Each row is a point. Each copy is the shape, with its points in the same order, stretched, turned, moved and blurred by noise. Some copies are also mirrored. Which?
(in the rows, 128 means zero)

Shape (8 x 2):
[[152 151]
 [ 51 178]
 [ 85  69]
 [134 158]
 [ 90 125]
 [120 166]
 [118 181]
 [200 127]]
Copy 1, 8 rows:
[[166 150]
 [ 59 194]
 [ 81  76]
 [144 154]
 [ 95 131]
 [129 163]
 [125 174]
 [205  98]]
Copy 1 is: only turned
Copy 2, 8 rows:
[[137 158]
 [ 37 150]
 [ 93  61]
 [117 151]
 [ 91 114]
 [101 157]
 [ 91 167]
 [177 150]]
Copy 2 is: only turned
Copy 3 (8 x 2):
[[ 92  83]
 [ 53 158]
 [157 176]
 [ 84  86]
 [ 97 146]
 [ 72 113]
 [ 75 103]
 [129  53]]
Copy 3 is: mirrored

Shape, 7 rows:
[[135  83 161]
 [108 230 143]
 [128 102 141]
 [167 206 181]
 [ 99 104 124]
 [128 130  54]
 [ 85 125 147]]
Copy 1:
[[141  90 172]
 [138 237 147]
 [129 103 152]
 [206 210 161]
 [ 96 110 150]
 [ 87 105  75]
 [ 98 144 172]]
Copy 1 is: only turned
Copy 2, 7 rows:
[[ 57 114 145]
 [201 175 141]
 [ 90 115 144]
 [146 209 101]
 [107  87 169]
 [151  55 124]
 [115 114 179]]
Copy 2 is: mirrored
Copy 3 (7 x 3):
[[101  67 116]
 [ 85 207 149]
 [116  86 126]
 [ 60 185  91]
 [130  90 156]
 [194 134 141]
 [100 103 167]]
Copy 3 is: mirrored

Shape:
[[ 65 157 132 118]
 [134  75  99 148]
 [198  80 217 155]
 [160  98 144 122]
 [122 104  93 148]
 [ 99 115 111 177]
 [125 140 190 103]
 [121  82 186 120]
 [ 55 170 112 144]
 [189 103 151 121]]
Copy 1:
[[ 99 134 151  63]
 [160 157  76 123]
 [170  99 170 228]
 [141  98 122 150]
 [138 166  77 106]
 [124 191 117 111]
 [113  72 183 141]
 [178 100 175 142]
 [ 86 170 140  64]
 [132  85 107 180]]
Copy 1 is: mirrored
Copy 2, 10 rows:
[[101 152  67 108]
 [ 77  70 125 174]
 [ 93  22 249 100]
 [108  60 159 142]
 [ 81 103 111 171]
 [ 53 119 110 139]
 [136  97 160  92]
 [ 96  50 146  97]
 [ 78 179  57 129]
 [118  66 197 148]]
Copy 2 is: only turned
Copy 3 (10 x 4):
[[ 98 130 145  53]
 [138  84 161 128]
 [164 177 207 220]
 [163 139 160 157]
 [136  87 138 121]
 [ 90  99 139 102]
 [141 187 168 116]
 [155 151 217 132]
 [ 67 118 110  43]
 [161 155 150 180]]
Copy 3 is: only turned

Shape, 9 rows:
[[124  91  94 133  98  79]
 [151 195 111 122 119 135]
 [102  68 119 134 119 191]
 [117  81 168 141  40 161]
 [ 69  93 110 206 117 114]
 [189  90 184  59 143 115]
 [117  76 152 146 143 197]
 [149 172  68 167 102  86]
 [136 174 133  54 152  98]]
Copy 1:
[[184 183 108 116 120 169]
 [ 96 155 101 132  71  88]
 [129  87 132 102 115 194]
 [157 141 173 136  55 228]
 [114 149 100 158 160 211]
 [224 117 189 100  84 106]
 [127  63 141 124 116 186]
 [125 191  45 159  96 120]
 [134 172 156  84 102  48]]
Copy 1 is: mirrored
Copy 2 (9 x 6):
[[124 123 126 104 110  52]
 [131 187 115 144 130 163]
 [135  50 150 157 126 134]
 [118 112 200 145  69 138]
 [ 76  84 167 130 180  75]
 [249 133 152  89  96 152]
 [166  54 168 157 147 158]
 [ 97 194 100 151 143  69]
 [159 159 102  69 127 167]]
Copy 2 is: only turned
